Every row gives one point. The window is the flat piece filled in between its corners: a triangle in 3 columns, a solid with four corners in 4, and so on. A path goes straight from each point to the next, and from the last back to the first. List the points from which the path goes on through the window.
In the rows, zero is written as 128.

Window, 4 rows:
[[164 141 100  66]
 [137  93 104  86]
 [153  95 157 234]
 [115 142  92  85]]
Path:
(1): [103 129 128  72]
(2): [141 157 135  52]
(3): [173 125  80  89]
(4): [135  99  73  65]
(5): [147 131 170  83]
(6): [133 143 151  76]
(7): [172  94  46  86]
(8): [183  95  93 191]
(9): [133 101 193 208]
(10): [ 96 130 131  84]
(11): [155 112  58 151]
(12): [141 150  53 119]
Through the window after points: 2, 6, 12

Window:
[[122  89 168 111 104 194]
 [145  76 142  94 124 104]
 [149 175  85  79 249 139]
 [115 145  49  75 149 186]
 [ 87 160  74 177 126 111]
 [145 139 170 110 108 110]]
Path:
(1): [ 69 105 101  68 133 117]
(2): [167 145 124 158 155 147]
(3): [163  95 129 125 121 147]
(4): [120 126 176  67 134 139]
(5): [115 109 129  83 146 104]
(6): [193 108 127 136 113 167]
(7): [169 108 112 132 130 194]
(8): [ 75 125 136 113 116 103]
Through the window after points: 1, 5, 7

Window (8 x 8):
[[122  66  87 137 104  46  65 123]
 [ 33 168 133 191  76 243 118 170]
 [147 205 137  93 144  51  53 141]
 [146 109 198 145 147  48 157 206]
 [155 100 146 138 143 138 132 124]
 [164 113 123 169 156  65 182 184]
 [ 89  32  65 109  57 139 156 136]
 [102 112 122 103 209  99 132  97]]
Path:
(1): [124  51 118 112 175 113 160 249]
(2): [136 116 171 146 114  73 141 146]
(3): [ 76  67 131 144  86  56 126  47]
(4): [148  92 106 130 130 114 103 162]
(5): [117  50 103 144 187 136  66 196]
(6): [104 123 105 142  52  53 104  92]
(7): [ 97 113 145 127 101 102 148 122]
(8): [134  64 109 124 135  96 137 179]
(9): [123  84 111 124 202 147  99 152]
(10): [126 125 147 136 126 112 147 113]
(11): [112 110 110 132  82  92 162 128]
(12): [127  37 124 155 140 144  61 216]
(13): [123  82 126 129 165 156  92 196]
(14): [ 50 165 128 176  70 194 138 134]
(15): [ 99 149 147 133 104  93 200 106]
(16): [151 136 147 132 167  81  78 164]
Through the window after points: 1, 3, 5, 7, 9, 13

Window (9 x 9):
[[177 159 120 152  83 141 140 168  36]
 [152 151  66 156 181 129  96 134  81]
 [127 161 173  78 126  63  13  86 107]
 [228 183 150 183 132 149  68 123  85]
 [ 38  87 193 129 130  95  95 139 214]
 [157 191  97 155  68 170  48  97  52]
 [118 190 126 125  71  45 163  78  77]
 [103  58 117 158 135 118 181  76  61]
 [175 100  80 117 168 161 191  99  88]]
Path:
(1): [179 144  58 159  93 122 102 110 108]
(2): [145 153 155 123 146 182 119  98  42]
(3): [ 96 206 146 166 193 151  64  94 103]
(4): [149  48 116 118  87  77 121 139 153]
(5): [178 159  91 145  92 113 110 119  57]
(6): [141 163 167 150 151 173 148 125  52]
(7): [168 173 155 136 138 155  99 126  60]
(8): [177 149 117 161 110 100  91 114  97]
(9): [140 118 110 125  98 103 123 101  89]
(10): [ 63 163 132 155 157 181 165 105  48]
(11): [ 89 190  96 136 177 177 111 145  24]
(12): [177 124  92 151 143  89  94 112 117]
(13): [186 171  94 142 107  82 102 100 116]
(14): [113 161 165 115 131 166 128 119  45]
(15): [139 165 120 140 166 152 151 121  90]
(16): [161  41  70 160  72 105 138 124  73]
Through the window after points: 1, 7, 11

Window (12 x 12):
[[ 76  98 151  94 142  91  33 196 182 192 114 210]
 [116 189  85 119 136  87 132 181 193 196 137 206]
 [ 96  99 117 131 220  89  45 100 148  93  77 123]
 [113 202 137 170 130  83  63 195 138 163 117 180]
 [177 142 154 183 153 174 154 134 150  83 184 162]
 [160 148 159 149 120 193 193 140 118 137 114 112]
 [131 141 102 175 140 218 117 114 156  75 151  77]
 [113 206 156 114 127 138  83 128 164 234 125 243]
 [128 156 150 163  71 146 166  77 111 106 169 109]
 [ 99 106 130 213 187  93  69  86 213 164  92  97]
 [162 144 104 192  68 176 153 100 111 162 120 188]
 [150 114 118 116 183  88  28 143 162 186 133 127]]
Path:
(1): [ 72  91 127 161 161 130  86 176  86 189 143 166]
(2): [ 79 186 117 179 190 157  78 184  93 196 170 137]
(3): [145 155 146 136 117  88  80 147 179 147 104 188]
(4): [140 181 162 102 104 116  97  88 208  56 121 199]
(5): [139 122 108 189 178 170 121 193  87 207 164 129]
(6): [ 48  93 108 177 195 115  90 123  95 177 125 156]
(7): [179 151 138 101 160 103  52 113 202  90  91 125]
(8): [162 136 138 171  95 122 104 112 165 144  98 154]
(9): [ 95 161  87 169 172 215 163 139  76 145 179 167]
(10): [109 135 122 185 146 161 102 130 121 165 167 134]
(11): [167 173 141 146 134 141 128 120 169 113 124 156]
(12): [179 208  95 157  76 151 127 140 223 113  82 167]
(13): [112 126 143 143 149 134 100 135 105 161 138 160]
(14): [ 88  93 121 172 177 102 138 109 139 176 178 153]
(15): [147 204 121 149 128 120  58 153 229 159  59 154]
(16): [168 172 117 123 157 115  76 109 242 112  74 157]
Through the window after points: 2, 6, 8, 14

Window (14 x 14):
[[124  85 121 138 178 153 139 103  70 176 159 139 249 159]
 [131 139 175 166  65 122  75 110 134 101  96 121 119  69]
 [171 129  87 118 121 107 170 146  73 148 153 139 169 182]
 [ 86 142 212 138 153 137  71 129  97 159 172 135 120  68]
 [ 76  61 173  96 149 122 151 135 115 169 158 160 194  73]
 [111 137  75 174  93 134 183  97 121 138 144 120 135 188]
 [126 110  67 133  73 156  94 130 131 117 106 123  91 184]
 [131 136 111 158 129 128 101 131 164  58 122 102  92 114]
 [131 150 177  99 110 128  73  84 163 141 164  99 132  84]
 [187  85  99 164 127 148 159  98 117 156 140 135 112 169]
 [146 127  88 117 141 167 190  96  98 131 116 193 166 203]
 [106 107 214 134  85 113  68 100 133  68 155 102  95 114]
 [110 117 202 149 110 140 100 166 175 132 143 138 155 126]
 [136 119  85 155 129  81 128  98 135 139  96 150 121 203]]
Path:
(1): [133 142  94 159 103 126  79 145 123  94 181 187 159 125]
(2): [122  99 168 133 120 131 140 106 137 146 106  70 102 145]
(3): [127 149 158 137 120 147 129 121  94 164 102  86 130 158]
(4): [129  90 138 141 127 102 124 113 150 104 187 184 157 109]
(5): [138 113 108 127 126 134 101 110 116 137 167 169 158 107]
(6): [122 132 154 152 120 135 174 140 122 140  94  95 125 183]
(7): [ 90 108 164 106 145 124 139 133 108 167  96  64 128 140]
(8): [128  94 139 146 125 135 113 102 114 122 180 177 189 121]
(9): [ 93  89 126 141 109 118  80 123 141 122 154 189 133 105]
(10): [133 133 159 132 125 138 160 130 122 150 140  99 161 150]
(11): [131 135 135 120 119 128 150 152 102 154 116  94 143 144]
(12): [144 105 124 145 127 127 125 114 115 131 165 163 159 151]
Through the window after points: 7, 9, 11

Window:
[[ 74 129 144 145 108 101 155 115 156  88 166  79 120  59]
 [165 133 119 199  75 156 132 169  86  35  80  82 189 201]
 [157  87 190 164  69 129 165 137  96 173  84 152 188 149]
 [ 77  73 115 140 110  88  75 124  92 114 153 114  88  44]
 [ 67 166 146 134 101 109 110 119  93 134 192  91 108 117]
 [181 157 135  88 173  98 154 115 107 112 180 111  97 174]
 [151 221 118 108 158 139  74  85 155  59 179 133 102 146]
 [116 111 148  89 142 153 172 157  82 143 120 167 168 149]
 [107  78 113 163  94  94 158 143 116 147 127 157 191 186]
 [ 86  55 183 173 103 126 136 184 129 142  81 113 137 159]
 [119 212 112 103 134  67  82 121 126  75 127  84 132 117]
 [144 178 144 105 194 130 110  49 116  63 165  55 162 186]
 [104 126 127 170 163 113 171 101  81 139 104 137 116 154]
 [125 159 118 156 152 127  91 151 137 133 170  78 139  76]]
Path:
(1): [113 158 161 152 142 103 128 178 110  65 143 124 158 124]
(2): [148  95 106 113 122 141 127   7 115 173 130  74 153 203]
(3): [120 131 103 165 102 126 162 132 126 128 113  98 123 156]
(4): [125 129 169 134 136 130 109 121 112  97 151 123 153 137]
(5): [126 127 159 126 165 111 142 128  88 113 148 136 153 150]
(6): [129 143 130 121 121 136 133 105 122 113 133  93 150 156]
(7): [148 140 123 114 116 145 121 104 110  95 103  83 133 146]
(8): [ 82 153 143 205 131  53 127 189 115  91 175 157 194 173]
(9): [103 124 174 154 189 122 137 156 102  88 163 136 143 118]
(10): [139 125  97 125  76 118 133 105 113 153 126 101 129 165]
(11): [144 123 140 130  97 125 123 132 124 138 102 115 144 138]
(12): [110 118 182 165 124 101 169 125  86 119 153 132 164 136]
(13): [141 121 140 164 155  92 125 172  78 107 182 165 194  94]
(14): [129 135 139 120 103 146 128  87 155 126  83  75  95 175]
(15): [112 150  97 120 122 148 140 135 126 120 138  87 127 152]
(16): [119 136 162 145 117  96 111 126 115  93 145 110 152 126]
Through the window after points: 1, 5, 7, 11

Window:
[[168 124 158 164 180 140  42 143 145 107 110 137 145 168]
 [148 188 110 181  86 150 109 115 122  87 187 171 163 199]
 [108 138 186 113 140  68  91 103 167 136 128 136  97  74]
 [207 144 160 115 145  86 112 131 111 113 138 111  88 100]
 [ 79 146 120  81 101 119  94 141 115 121 151 169 114 186]
 [107 135 112 230 152 139 150 159 112 116 123  68  64 175]
 [ 50 141  92 101 128 125  86  98  87 114 172 117 174 133]
 [181 120 164  90 113 202  40  32 193 154 115 161 170 157]
 [124 190 172 144 107   7  91 113  67 177 144  53  69 121]
 [159 106  68 152  41 208  83 141 106 138  74 191 143  28]
 [148  88 185 135 160  87  98 103  90 156 135 147 153 149]
 [120 179 160 146 106 141 100 152  99 156 207 112 120 114]
 [104 177 143  94 162 136 115 121 159 162  79 129 149 100]
 [ 98  75 182  84 110  75 145 197 187  46  41  97 147 135]]
Path:
(1): [139 104 151 139 142  95  80 139 164 139 120 118 122 125]
(2): [151 130 135 135 122  94  85 127 161 163 141 138 134 136]
(3): [141 159 165 141 117 119  94 110  97 118 129 121 116 144]
(4): [102 188 182 174  98 158  71  85  62 120  90 148 129 111]
(5): [140 143 112 121 135  93 102 139 134 160 194 110 114 137]
(6): [190 101 119 160 138  79 110 147 135 149 170 107 119 119]
(7): [ 51 148 222  86 121 121  96 110  97 107  69 142 153 155]
(8): [ 39 202 146  70  92  96 105  97  11  79 124 153  72 157]
(9): [132 114 118 125 121 135  89 149 175 145 155 149 152 163]
(10): [132  73 120 167 116 109 118 104 187 159 131 106 156 145]
(11): [131 185 172  99 148 115  88 151  72  80  81 145  83 108]
(12): [135 194 164 130 114 153 128  78  87 121 128 132 129 107]
Through the window after points: 6, 8

Window:
[[164 139 116 127 112 181 144 155 127  78 158  89 190  49]
 [ 75 134 114  76  72 119 180 169 106  86 132  70 197 154]
 [ 82 129 108 193 146 149 124  43 100 139 106 128  99 136]
 [139  87 108 102 122 141 126 134 130 113 165  38  99 118]
 [150 249  77  98 138 163 163 151  87 135 105 123 195 155]
 [ 42 173 186 134 146 134 123 128 104 186 203  89 104 145]
 [ 74  86 155 159 168 117  82 136 138  94 175 161 115 171]
 [117  84 147 171 176 131 154 122 142 179 115 160  99 150]
 [147 118 147 128  74 138  81 167 114 111 128 122 135 135]
 [135 144 118 198 104 116 147 125 153 140 136  91  80 158]
 [175  80  72 191 102 111 134  83 151 160 148 178  88 123]
 [121 137  89 176 145 100 127 110 100 144 127  75 201  73]
 [216  94 112 159 144  99 149  99  90  64 115 165 158  70]
 [104 119  97 135  80  87  90 158 146  72  98 167  78 106]]
Path:
(1): [ 93 142 142  92 143 125 126 132 152 132 109 119 157 154]
(2): [113 122 103 177 117 122 146 131  83 123 157 120 115 147]
(3): [128  99  93 152 121 118 156 172  85  97 133 111 112 111]
(4): [172 129 115 144 103 137  94  78 177 137 118 141 150 132]
(5): [132 157 125 121 111 155 111  92 183 134 101 105 141 117]
(6): [105 113 106 177 130 100 157 161  54 107 165 120 133 153]
(7): [ 84 106  56 193 132 176 128 130  56 116 137 114 128 130]
(8): [120 149 170 124 121  98 125 106 183 152 131 118 105 143]
(9): [163 123 134 128 117 102 126  83 209 199 153 139 101 146]
(10): [100 113  97 183 135 144 140 147  51  89 134 133 125 111]
(11): [127 127 109 198 111 114 123 155  43 122 138 111 113 145]
(12): [116 135 114 120 165 123 143  76 204 150 125 102 190  75]
(13): [143 133 141 121 119 118 132 102 153 117 161 113 177 105]
(14): [145 144  91 142 124 164 142 161  96  97 125 107 136 100]
(15): [141  54 130 161 162 157 124 156  29 143 145 152 117 120]
(16): [112 123 130 165 118  95 126  99 183 110 142 114 111 125]
Through the window after points: 5, 9, 11, 13

Window (14 x 14):
[[122 132  67 145 124 192  60 118 184 213 149 117 109 161]
 [118  92  94 132 113   7 149 161 138  95 194 195 101 114]
 [149  94 102 144 224 140 131 149 145  19 156 221 163 174]
 [ 93 107 190 146 170  75  77  98 236 104 180 186  56 150]
 [145 150 153 154 133 162 185 114 174 168 118 193 171  57]
 [ 82 179 144 128 162  98 169 245 118 146 149 173  78 133]
 [ 42  96 189  41  92 127 168  93 102  90 108 110  91 103]
 [132 106 109 144 129  91 126 101 167 164  66 148 100 197]
 [154 147 133 109 177 115 107 156 117  99 116 141 186 113]
 [136  93 110 132 100 177  71 173 136  93 112 150 127  91]
 [144 130 167 178 151 127 196  65  94 107  99 113 170 123]
 [ 78 107  93 146 136 170 122 205 107 157  99 125 195 161]
 [138 124  15 216 166  43 120 136  92 145 111 241 159 121]
 [161  61 195 102 145 107  85  80 111 150 167 140 107 132]]
Path:
(1): [121 145 175  80  97 149 119 111 113  98 176 169 177 170]
(2): [117 120 147 108 109 122 109 147 136 136 142 169 138 160]
(3): [119  95  99 161 214 108 124 151 135 131 132 155 100  69]
(4): [ 94  49  96 121 194  99 104 160 173 173 135 157 115 121]
(5): [136 185 172 154  60 127 124  97 115  86 122 160 111 124]
(6): [118 176  86 156 104 134  84  97 151 130 192 218 169 188]
(7): [130  74 136 126 170 110 119 149 154 158  98 107  82 108]
(8): [ 86  57  57 154 166  99 115 201 114 165 115 145 109  38]
(9): [142 152 135 130 120 140 140 120 134 120 124 165 157 163]
(10): [180 225 190 137  71 164 134 188 108 177 166 211  98 157]
(11): [ 95  47  63 169 201  76 118 110 157  95 104 133 167 115]
(12): [114  41 146 144 181  77 114 103 149 154 101 122  40  85]
Through the window after points: 6, 12

Window, 14 rows:
[[106 151 131 107 128 123 119 121  36 149 173 120  87 165]
 [ 82 102 153 179 156 116 119 193 210 127 145 218 144  56]
 [112 192  22 136  88 103  99  98  97 131 153 182 152 128]
 [125 140 162 173 157 165 180  94 210 116 150 117 115 117]
 [207 168 132 111 104 147  78 104 177 118  91 133 183 101]
 [ 71 146 122 144 133 149 124 185 184 105 110  70 169 128]
 [137 184 143 184 106 151 152 206  58 101 161 202 197 139]
 [118  96  87 120 135 123  60  93 238  83 146 150 180 131]
 [171 112 120  98 188 121 108 138  42  94  69 240  89 132]
 [217 131 129 105 149  66 151 163 128 135 167  82 122 157]
 [163 105 133 213 143 127  99  52  82  94 116 106 117 160]
 [104  98  97 159 148 170 132 208  95  95 191 145  80  88]
 [127 211 163 216 100 111 142 186 130  59 200 158 138 116]
 [ 73 103  99 139  59 133 122 124 109  87 109 134 145 142]]
Path:
(1): [ 90 134 144 163 165  73 127 149 136  37 152  92 192  61]
(2): [106 116 105 139  81 152 119 138 127 135 121 171 116 153]
(3): [113 170 125 152 104 129 102 151 156 127 146 139  91 161]
(4): [125 136 107 125 135 132 138 153 118 103 143 150 191  88]
(5): [144 122 146 132 199 106 122 103  81 124 156  90 177  65]
(6): [120 132 109 168 102 147 119 157 138  97 129 143  99 171]
(7): [ 89 136  80 183 111 147 146 143  72 153 109 125  80 249]
(8): [154 126 139 101 111 117  83 115 166  34 171 134 203   9]
Through the window after points: 1, 5

Window:
[[171  94 191 132 146  66 105 140  62 153  74  94 166  85]
 [169 107  77 120 165 116 132 123  72 115  60 100 147  11]
 [ 95  95 152  96 123  90 183 193  69 100  89 104 156  72]
 [112 132 106 198 101 106 142 121  51 131  92 124 182  83]
 [188 115 110 126  71 232 153 129 193 143 182 120 188 159]
 [165  90  68 160  96 104 139  86 185 115 203 110 114 107]
 [130 120 108 129 150  83 137 125 104  81  51  53 194 127]
 [190  80  61 189  92 110 165 140 237 150 125 157 180  91]
 [152  70  98 156   8 208  73 147 229 104 146 116 145 134]
 [172  56 143 207  98 210 157 113 206  73 149 127 145 125]
 [134  33 109 117  68 230 114 102 198 116 136 196 145 214]
 [109 156 176 103 115  82 164  82  96 125  34 100 153  47]
 [183 156 140 129 103  96 159 157  65  88  45 125 111 121]
 [101 157 137 150 180 115 125 165 113 149  67  98 114  94]]
Path:
(1): [183  91 126 155  69 152 129 144 129 160  98  81 134 115]
(2): [ 84 112 156 120 173  73  77 127 147  54 120 166 187  84]
(3): [150 139 102 138 148 106 101 111  93  67 126 194 175  54]
(4): [150  74 148 148  70 156 150 142 143 169  93  68 148 156]
(5): [159  59 107 123  76 142 168 162 125 160 108  71 132 129]
(6): [152 114 132 151 134 130 129 117 159  83  98 136 160  92]
(7): [142 121 106 100 102 165 116 158 136  98 126 177 248 134]
(8): [168  72 121 163 105 155 152  99 153 147 104  92  81 111]
Through the window after points: 1, 3, 7

Window, 14 rows:
[[155 110 160 120 159  69 132  90 163 116 238 135  81 106]
 [ 80 145 156 127  55 138 173 163  80  66 124  52 113  78]
 [151 125 117 147 122  25 149 103  83 168 190 198  76 141]
 [150  59 122 168 180  77 155 109 129 159 164 127 115 168]
 [ 71 141 161 100  99 111  85 120 106 109 100 124 122 139]
 [ 94 116 168 192  44 117 141 117 195 156  49 165 149 103]
 [ 89 148 129 109  89 121 131  75  66 152 138   7 165  89]
 [104  96 110 107  41 116 145  85  79  83 169 100 145 113]
 [137 159 145 118  84 200 127 173 207 148 103 127 136 132]
 [188 113 101 189 172 103 124  83  59  83 171 144  53  92]
 [142 161 106 210  95 113 133 154 204  87 119 109 151 135]
 [191  81 122 103 139  46  94 140 154 153 155 145  76 115]
 [ 79 123 154 103  82 135 109 164  99 136 145 101 209  75]
 [ 85 136 101 103 110 115 154 143 180 123  95 160 137  88]]
Path:
(1): [106  80  45 127  85 149 110 154 126 118 150 114  77  82]
(2): [ 38  77 111 125  90 118  94 113 188  79 140 125  59 142]
(3): [135 149 146 122  94 130 139 137 106 133 126 112 155 103]
(4): [183 137 247  66 140 115  92 163 117  50 117 128 158  98]
(5): [ 88 112  56 177  85 105 148 106 131 181 135 120  97 138]
(6): [ 96 109  98 161  69  86  96 128 152 124 136  83  85  92]
(7): [114 147 172 105 110 148 163 121  84 128  99 142 204 127]
(8): [134 120 150 147 114  97 148 137 155  92 109 125 140 118]
(9): [116 145 114 174  85 120 131 134 151 122 152 102 124 114]
(10): [ 91  63  84 166 107  77  94 142 122 138 177 138  62 126]
(11): [171 170 173 107 128  81 166  90 122 139 162 148 136 118]
(12): [167 118 136 109 115  54 166  72 129 125 145 126 128 122]
(13): [111 117 118 148 111 109 108 140 103 146 161 115 106 115]
(14): [ 80  87 105 163  82 160  91 109 112 161 170  57 109  78]
(15): [147 177 163  79 103  87 177 121 124  95 103 126 166 146]
(16): [127 156 200 134 116  78 164 110 121 102 144 114 138 112]
Through the window after points: 2, 8, 10, 12, 14, 16

Window, 14 rows:
[[ 64 102 234  81 162 221 166  77 157 193  80 138  83  66]
 [125 142 138  87 154 211  72 165 159  74  66 204 116  16]
 [199 150 147  77 106 190 135 125 202 118 145 124 175 180]
 [140  64 167 139 193 140 123 243 171 113 154 200 191  56]
 [ 96 159 110 164 131 154 144 112 154 151 109 124 147 207]
 [175 102  67 164 117 178 191  78 147 164 155  94  76 153]
 [126 111 150  91  91 164 184 135  82 124 130  56 121 165]
 [132 131 146 132 127 130 149 144  96 144 105 205 107 180]
 [117 153 134 113 151 113 104 117  92 156 173  80  68 196]
 [171 174 125 110 155 154 124 119 131 237 148  93 168 139]
 [161 147 181 115 188 165 139 165 122  55  28 117 120 218]
 [175 155 129 114 163  93 154  87 163 117 110 101 176 158]
 [145  94 135  89 192 152 109  86  74 128 142  80 169 181]
 [153 221 189 144 135 196  94  43  89 108 103  92 104 159]]
Path:
(1): [134  98 193 145 119 145 109 104 127 129  64 165 136 139]
(2): [160  63 205 107  69 184  57  88 145 120  87 185 115 120]
(3): [107 218  85 112 219 146 160 166 109 128 144  86 105 131]
(4): [140 205 193  90 199 174 188 139  91 111 145 144 113 155]
(5): [155  99 110 137  90 139  62  65 180 148  93  80 145 148]
(6): [197  89 170 128 142 145 104 125 121 161  75  95 156 139]
(7): [ 94 176 130 107 168 171 145 109 111  95 146 133 116 192]
(8): [113 170 122  78 188 192 189 146 154 165 161 106 114 146]
Through the window after points: 2, 4, 6, 8

Window (14 x 14):
[[180 130 107 109 138 115 164 148 152 122 101  97 201 163]
 [114  47 175 101 156  94 138 139 194 161 152  96 150 147]
 [123 190  59 181 131 217 150 148 111 161 190 126 129  69]
 [132 125 200  75 137 125 216 133 193 155 117 161 143 146]
 [ 86 213 119 233  54  96  68  48 145 171 162 185 127 105]
 [118  55 135  85  61  94 165 137 129 136  93 149 143 120]
 [ 81 213 101 125 117 158  95 100  85 109 186 131 112 137]
 [104  67 170 133 113 151 148 146 211 122  59 130 128 194]
 [ 91 205  99 247 150 112 139 106  51 118 154 161  98  82]
 [140 131 170 112 129 132 108 171 166  97 104 137 154  77]
 [ 39 107 178 136  85  44 105 210 152 209  30 169 192 172]
 [ 82 215  17 176 148 114 124 119 141 110 174 182  98  79]
 [168 158  87 160 181 151  98 140  92 178 134 212  88 120]
 [ 97 123 164  85 123 119 136  73 199 181  52  65 121 119]]
Path:
(1): [ 33 129 161 101 176 214 165  68 217 121  91 175 162 106]
(2): [151 113 125 169  84  80 123 171 145 143 113 123 108 173]
(3): [130 184 116 174 103 129 119 149 137 139 148 113 113 112]
(4): [ 98 143 128 147 142 121 128 112 147 156 112 165 167 128]
(5): [ 20  83 120 168 129 163 113  69 199 153  94 130 172  90]
(6): [236 184 159  62 107  73 146 182 121 171 122 139  90 173]
(7): [129 164 145 124  66 120 119 159 169 122 108  80  84  88]
(8): [104 133 108 147 155 124 149 109 149 156 124 175 150 123]
Through the window after points: 1

Window, 14 rows:
[[ 92 101 105 249 131  89 134  87 137 143 103  67 148  96]
 [105 171  81 151 135 132  79 135  96 163 132 177 146 135]
 [120 135  98  36  62  88 108 160 115 111  95 152 157 126]
 [130  90  89 219  59 127 124 125 129 127 142 103 156 155]
 [140 145 127 199  78 139 136 114 143 187 134  86 157  86]
 [149  57 124 174 171 138 105  39  85 164 165  49 114 135]
 [207  92 182 104 172 112  98 155  56 102 132 108  75 135]
 [ 82 139 166  53  96 132 138 185  90 107 137 159 113 152]
 [124 101 161  71 101 140  87 156  86  83 142 190 136  85]
 [166 128 211  79 112 123  78  98 101  65 128 135  79 159]
 [138  65 123 210 103 104  95  65  71 166 133  55  47 106]
 [109 166  50 143  69 124 186 122 136 112 135 179 150 105]
 [103 139  63 166 105 158 112 149 181 127 136 109 122 101]
 [151 102 156 114 130 183 105 119  69 112  73 125 103 136]]
Path:
(1): [122 120 154 133 138 159  77 123  64  87 122  93 114 128]
(2): [115 151  98 145  83 120 149 119  68 112 124 107 131  89]
(3): [130  59 125 174 142 130  84 121 215 146 133 167 126 152]
(4): [134  96 144 124 118 132 117 110 125 145 117 133 108 118]
(5): [141 140  95 164 114 125 124 139  88  96 131 107 119 121]
(6): [138 180  97 177 122 132 123  96 102 114 119  45 161 102]
(7): [102 100 120 152 100 125 121 121 120 143 125 146 122 123]
(8): [157  95 124 140 118 123 138 116 113 152 103 134 114 125]
Through the window after points: 2, 4, 8

Window, 14 rows:
[[146  86 136  75  60 119 119 141 110  90 179  51 107 120]
 [141 123 170 199 126 173 107 168  72 166 184  91 171 113]
 [164 118 150 147 153  77 177 154 147 180  99  78 202 187]
 [ 60  89 144 171  97 178  80  94  59 168 129  91 121 137]
 [157 173 120 175 129 112 192 134 194 150  89  46 159 129]
 [168 119 183 101 152  96 110 129 167  58 185  73  76 160]
 [145 112  90 109 175 100 112 130 104  49 198  49 124 133]
 [109 120  87  94  87 228  92 129  33 182 144 136  54 134]
 [174 140 146 196 121  86 209  92 109 157 145  86 153 153]
 [ 67 155 170 141  98 206 131 155   7 122 138 104 139 152]
 [199 175 140 137 149  73 142 112 101 166  76  31 131 116]
 [ 98 128 107 119  88 171  75 127  21 127  99 182  99  65]
 [156 209 122 125 107  70 135  98 154 181 133  77 173 153]
 [112 143 158 136 163  80 182 135 124 185 152  69 137  98]]
Path:
(1): [133 145 125 159  93  70 114 161  69 132 133  86 123 159]
(2): [157 147 146  59 121 174 159  67 190 160 162  60 165 108]
(3): [120  19 168  95 177 208 129  84  39 177  90  95 149  75]
(4): [123 185 131 144  96 120 122 164 102 128 156  86 120 159]
(5): [ 96 141 104 142 108  68 116 144  92 152 156 102 119 144]
(6): [171 137 157 138 141 232 169 118  84 140 115  56 163 114]
(7): [171 172 190 142 184 159 131 122 141 111 102  71 212 140]
(8): [133 143  87 141  85  48 153 125 112 194 148  78  84 145]
Through the window after points: 1
